Each row is a point. Two turns around zero, p and q, are shown by what they do to some points. Write where each new point lands after one turn and then the other. Backwards means that the second turn is done in reverse. Each puzzle has new turns, and all numbers are rounded.

Turn p:
[ 12  -5 -12] -> [ -7 -11 -12]
[ -8  -3 -21] -> [ -7 -20   8]
[ -3  16 -10] -> [-17   0   9]
[-1 -9 43] -> [32 30 -5]
Turn q:
[ 7 -8 16] -> [-12  14   5]
[ -6  -9 -24] -> [  3 -25   8]
[-10 -16 -13] -> [ -9 -20   6]
[-11   2   1] -> [ -3  -4 -10]
[ 25 -12   0] -> [ 0 10 26]
[-6 43 19] -> [ 21  24 -35]
Where do these land?
q, then p: [-18   3  -9] -> [  5 -19  -5]
p, then q backwards: [ 7  2 10] -> [1 8 9]
p, then q: [-15   1 -16] -> [-21   6   0]
p, then q: [-17 -19  -1] -> [-8 14 20]
p, then q backwards: [-4  7 23] -> [19 11 12]
p, then q: [48  6 -7] -> [ 16 -45  -8]

Turn p:
[-21  -5   1  22 -18  20] -> [  7 -13  28  19 -13 -11]
[ 24 -13 -17 -30 -13 -41] -> [-17 -23 -35 -20   8  36]
[ 10  42  10 -12 -22  20] -> [  3  28  -7  10 -44  10]
[  5  -8 -10  23  15   6] -> [ -6  -1   1  17  19 -18]
[-33  30  16  24  19  13] -> [ -5  33  40  -1  -6 -25]
[ 13 -15  21   5 -15   1] -> [  8 -19 -12  -6 -15 -16]
[  0 -30 -20 -32  35 -19] -> [ 11  -4 -14 -20  51  23]
Turn q:
[  8   6  17 -37 -16  25] -> [-38  24  -3 -24   8   0]
[ 20 -10 -22  37 -19  20] -> [21 -7 -8  0 10 50]
[ -5  -3  32 -10 -30 -30] -> [ -8   4  45 -20 -18  -9]
[-13  16  18  -2  -2  14] -> [-27   4   6  13  -1   2]
[-15  16  -8   6  27 -15] -> [  7  -9 -10  26 -14 -21]
[ 16 -17 -32   6  10   3] -> [ 28  -6 -25  -8  11   6]
[-48   5 -20  -4  27 -44] -> [ 11 -45  -3  17 -25 -49]
[ 14  30  13 -13   9  13] -> [-20  31 -12  11 -10  -1]
[ 23 -43   2  15  -7  13] -> [ 24   5  10 -16  38  20]
Where do these land?
p, then q: [ -5  -1   9  43 -27  12] -> [ 16 -18  47  -6  -6   6]
p, then q: [  9  25 -14  11 -38   1] -> [-13 -30  17   0   1  33]
q, then p backwards: [  0  28 -27 -10 -12  21] -> [ 32  13  -5 -14 -18 -22]
q, then p: [ 28 -13  33 -25 -38  15] -> [ 27  46  13 -26 -18  15]
q, then p: [ 21  -7  21  43  21 -23] -> [-16  10 -31   8 -21 -44]
q, then p: [-20  -4 -15 -18  31  15] -> [-24 -10   9   0  37   9]
p, then q: [-10 -24 -18 -22  32 -16] -> [ -1  19 -29  17  24 -26]
p, then q: [ -7   2  15 -28  13 -17] -> [-20  16 -22 -15   0 -14]
q, then p: [-15  -6  -2   6  19  -8] -> [-13 -14  -6  -4  12 -12]

Turn p:
[-36  10   1   9  30  21  23 -12  -3] -> [-10  12 -18  20  -8  -4 -41  27   9]
[ 32  22  18   8  -2 -34   3  25  23] -> [  5  -7  33 -10   9 -15  31  21 -35]
[ -9 -18 -34  16 -33 -12 -10   2  20] -> [ 12  25   8   9  -2 -20   9 -46  -5]
[ 22   0  12 -22  29 -32 -18 -28  10] -> [-22 -25  20 -47 -16  -4  -9   2 -11]
[ 10 -11  12  -7  32 -16  -6   8 -29] -> [-37 -12   0 -15  -1   3  15  19  18]
[  7  28 -22  21  27  16  26  19 -25] -> [-11  19 -44  13  -3  -8  14  38 -11]
[-23  13  32 -40 -36  11   9 -25 -42] -> [  2 -53  -8  35 -10  51 -14 -11   8]
[  4 -13 -22   6 -27   1 -41  17 -23] -> [ 12   4  -8   0 -13  -1  42 -31  29]
[-29 -14 -25  -9 -13  27  -4   2  33] -> [ 24  41   5   6  -4  10 -26 -24   9]
[ -7   9  11  11  21   4  -7 -17  31] -> [ 13   2  13 -15  -6 -20 -29  16  -2]
[ 30 -25  18   6 -28  15  23   9   5] -> [ 12  -6   0   2  55   9  10 -10  -6]
Turn q:
[ 29  24 -19   9   2  18  22 -18  18] -> [ 13  22   0  -1  28   5 -11 -35 -23]
[  0  29  -1 -11  20  22  -9  22 -27] -> [-23  10 -32 -11  28  11  15  10  13]
[ 24  -1 -10 -12 -23  48  29  -4   4] -> [ 30  12  11  -1  29  36   4 -31  15]
[-13   0  -1 -40 -18   0  18 -16  20] -> [48 15 -6 18 -9  2  3  6  7]
[-28  15  -1 -14 -26  -5  -4  29 -11] -> [  3 -23 -35  18  -9   9   3   8  23]
[ 10  -3 -30  10  30  10  14   4 -22] -> [-16   3  -2 -18  14   4  36 -17 -20]
[-38   4  -1 -22 -24 -17  -6  45  21] -> [ 20 -43 -29  33  -3 -12   1  23  20]
[  3  16  11  21  21  19  29   0 -28] -> [-34  21   1  10  14  30  15  -9 -13]
[ -3 -29   3  27  -5 -36 -40 -39   8] -> [-11  -2  29 -20 -49 -41 -25  -3  -4]
[-12 -29  25  15  14 -18 -32  -9  19] -> [-15  -6  33   0 -18 -36 -14  25   6]
[ 28 -27  23  16   8 -40 -22 -15   0] -> [-13  -7  31 -29 -26 -10 -28  23 -23]
Where do these land?
q, then p: [ 20   7  -7  -2  20 -15  38   8 -37] -> [ -5   6 -45  25   3  33  -4   9  11]
q, then p: [ -5  15 -19  16  27 -29 -18 -10  10] -> [-34 -12   3  18 -27  -3  17 -18  -4]
p, then q: [ 10   5  10  -9 -13 -27  23 -34   8] -> [-19   7  14 -22 -33   2  18  11  19]
p, then q: [-36  10   6 -18  38  34  -9 -26  23] -> [  9 -23 -19 -23  20 -24 -37   6  42]
p, then q: [-15  37  25  21 -25  33 -11  30 -25] -> [ -5 -40  31  -2  35  17 -12 -28 -31]
p, then q: [-21  10  15 -43 -34   8   7 -15  23] -> [-21  21  29 -28   9  13 -21 -10  37]
p, then q backwards: [ -2 -31 -19  26  -4   4 -29  -4 -11] -> [-20   5 -28   0  -7  28 -28 -13  -1]
p, then q backwards: [ 20 -34  13  -1 -13 -31 -13  32 -19] -> [-11 -30 -16  18  25  40   5  17 -16]
q, then p backwards: [  7 -27 -36   6 -13  24 -14  10  -1] -> [ 21 -25  11   2 -21  -9 -36 -11  -4]
q, then p: [ -6 -16  13 -16  -4   5  42  15  32] -> [  3  -7 -15 -10  41 -23  16  29  10]
p, then q: [ 28  24  -1  19  20  -5 -15  -5  -2] -> [ 23 -26 -14  -8 -10  17  14  14 -13]

Turn p:
[  1  -4   8  14  16   0  14   1  11 -20   0  16] -> [ 22 -15  23   4   2   4   4   0  10  -3   6  -7]
[ 11  -6  -6   0 -12 -12  -1 -24 -10  23 -11   1] -> [-19  12  -7  -3  -9 -13  -1 -12 -17  -9  10 -20]
[ 3  7 26 19 10 13 -1 17  2 -6 16  5] -> [ 16 -11  19   2  19 -12  -2  19   1  17  -5   8]
[  2 -17  19 -17  -7 -22 -12  -6 -16 -11 -11  13] -> [ -6  -6  11 -34 -11  -4  -4  -7 -11 -21   8  11]
[ -5  17  -4  -4 -14   4   5  15   8  -6  13   6] -> [  8   1  -1  15 -12  -6  -2   7   9   3 -16  16]
[-23 -17   2  19 -16 -18  -1  -8 -27  13   8 -19] -> [-17  34   0  -6   4  -3   9  24  -8 -12  27   4]
[  7   8  -5   6  13 -15  -1  24  -7  18   5   9] -> [  5   0 -10  -6  11 -25  18   5  12  -5 -12  -5]
[-18  12  -4 -10  -1  -5 -15  -9  -2 -14 -12  11] -> [  6  12   8  -9  -8  16   6 -15  -8  -8 -14  11]
[  6  19 -12   2  21   1  20 -12  14  -2  19 -11] -> [ 17   5  -6  11  -9   4   6  -6  19  30   6 -16]
[ -9  11 -12 -13  -7   2 -11 -11  -8   2   4 -10] -> [ -4  18 -15  -2  -9   9   1  -5  -9   7  -5   8]
[ 18 -10  -8  -8  10  26   9   1  14 -10   6   3] -> [ 14 -29 -12  14   1   9 -13  -5   1   9   5  -4]
[  2  -5   7  -9  11   8  15   2   4  15 -19   0] -> [-19 -20   2   4   6   0  12 -12   3   4   3  -6]
[  1  -3  15  17   9   1   1  10 -23 -12  11  19] -> [ 22  -9  15  -9   6 -12  13  20 -13  -4   4   4]
[ -6 -24  -7  -3 -14   5 -11 -10  18  24 -11 -19] -> [-30  11 -13  12  17   6 -20 -14   0  -9  13  -1]
[ 10  13 -19 -12 -19  12 -10   9  20 -14 -18 -23] -> [-14  -2 -15   8  -9  26 -26   2   9   1 -30  -3]
Turn q:
[  0 -15 -12  -1  -1  15  -2 -15 -15   4  -9 -15] -> [ 15  11   5  11   7  -5   1   9 -22  11 -10  -7]
[  1  14   6  -4  -9 -15  33  35   8 -25  -3 -18] -> [-28   4  30 -18   1   2   3   0  14 -20 -14  33]
[-3 -1  1 11 17 -6  6  5  1 16  7 22] -> [ -5 -10 -10  12  -2   2  -4 -14  20  -1  -6 -17]
[ 10   4  20   4   3  10  13 -26  -2 -10 -16   3] -> [  9  -5 -24  13   6 -10   5  13  -8 -13 -10  20]
[ 10 -13 -27  -1 -28  -3  -9  10   2   7  25  15] -> [  0 -12  23   5   5  24  18 -15  -5  12  25 -15]
[ 20   5  -8   7  12   6 -15  -4 -10 -13  -3 -23] -> [ 19  12   8  -8  -3 -15  -2  -6 -22 -20  -1  -4]
[ -5 -17   5   4 -12   7   2   2  16   0 -12 -13] -> [  8   5   9   8 -10   2  -5   4  -1  16  -1  22]
[-12  15  -4 -10 -16 -15   8 -10   9  24   1  19] -> [-17   2 -21  -1  -4  23  20   5  15  14   4  -7]
[  3  -1   2 -15  10 -32 -12  10   4  22  -4  21] -> [-21  -1  -6   5 -23  -6   7   4  22   1  17 -25]
[-11  19   2  17   9  10 -10   5   0  -9  -1  17] -> [  8   0 -14  -6  10  11 -22  -8  12 -15   4  -3]
[  1  -7 -11 -10  13  21  -2  -8  13 -15   9 -19] -> [ 28  -1  12 -16  11 -16   4   0  -3   9  -6   6]
[-14  -2   9 -20   8  14 -12   6 -13  17  -6   9] -> [-10  11 -12   4  13 -14 -14   7   5  19  10 -14]
[ 18   3  11   4  -5  -4   3  -8  -4  -1  10 -27] -> [ -3  -1   1  -8 -10 -11  11 -11 -26  -5  -8  12]
[-18  -5   6  14  -3  -7  -3  -1  -9 -17   2   9] -> [ -2 -16   0   0   0  14 -22  10  -3  -6  -3  -1]
Where do these land?
q, then p: [ -8 -12  -2   9  -4  -3  11 -27  14 -10  -4  11] -> [ -2 -25  -7  15   9  -5  -8   8  -1 -18  -1 -12]
q, then p: [  3  -3   2   4 -40   4  10  15  -5   5   0 -33] -> [ -3   0  20   5  -4 -15  30  -3 -35   8  -2  16]
p, then q backwards: [ 12   4  14  -8   6 -15  -9  -1   0  10   2  -2] -> [ -5   7   6 -13  13   3  -4   9   3   2  14 -12]
q, then p: [  7  -7  -6   7  10  -5   0 -10 -12  11  -2  -1] -> [-10   7   1  -2  -3   8   0  15   0  -1   0 -14]
q, then p: [  9  -8  11   6  14  15  -5 -23   6   7  -4   9] -> [  7   5 -14   0  -2  -8  -5   5   4 -15   2 -29]
q, then p: [ 10  11   2  -1   5   1  -5  11  -6   8  31 -32] -> [-17  10   2 -22 -25   4  12 -18 -14   8  16   5]
p, then q: [  5  27 -11  -3  -9   2  10   9  -6  16 -10   9] -> [ -8  14   4  14 -12  21   0  14   0  -5 -17   9]
p, then q: [-43  -2   3   9 -13   1   4   9  -3  11  -3   8] -> [ -8 -17 -16   2  15  13 -15  -4  21 -22 -13  10]
q, then p backwards: [-19  -9   9 -40  14  -1  -9   5  -3 -48  -7   1] -> [ 20 -21  38  21  -8 -14  -4  32 -13 -12  17 -11]
p, then q backwards: [ 14  13  10   2  13   0  -3   4  -6 -22  -8  12] -> [ -9 -10 -16   4   8  -6   2 -12   5 -14  18 -13]
p, then q: [ -2 -10 -10   8   5   8  25  18  15  -4  -2   4] -> [ 17 -13  15  10 -11   2  -7 -15   8   0  -7  16]
q, then p: [  7  13 -14   3  12  -6 -18   7   5   7  -3  -3] -> [ -2   8  -2  -2 -19   5 -15   2   4  18  -5   0]
p, then q backwards: [  6 -17  -7   4 -12  -2 -11 -18   1   8  10  17] -> [ 17   4   8  11   6  11 -24   4 -12  -3  -5  -5]
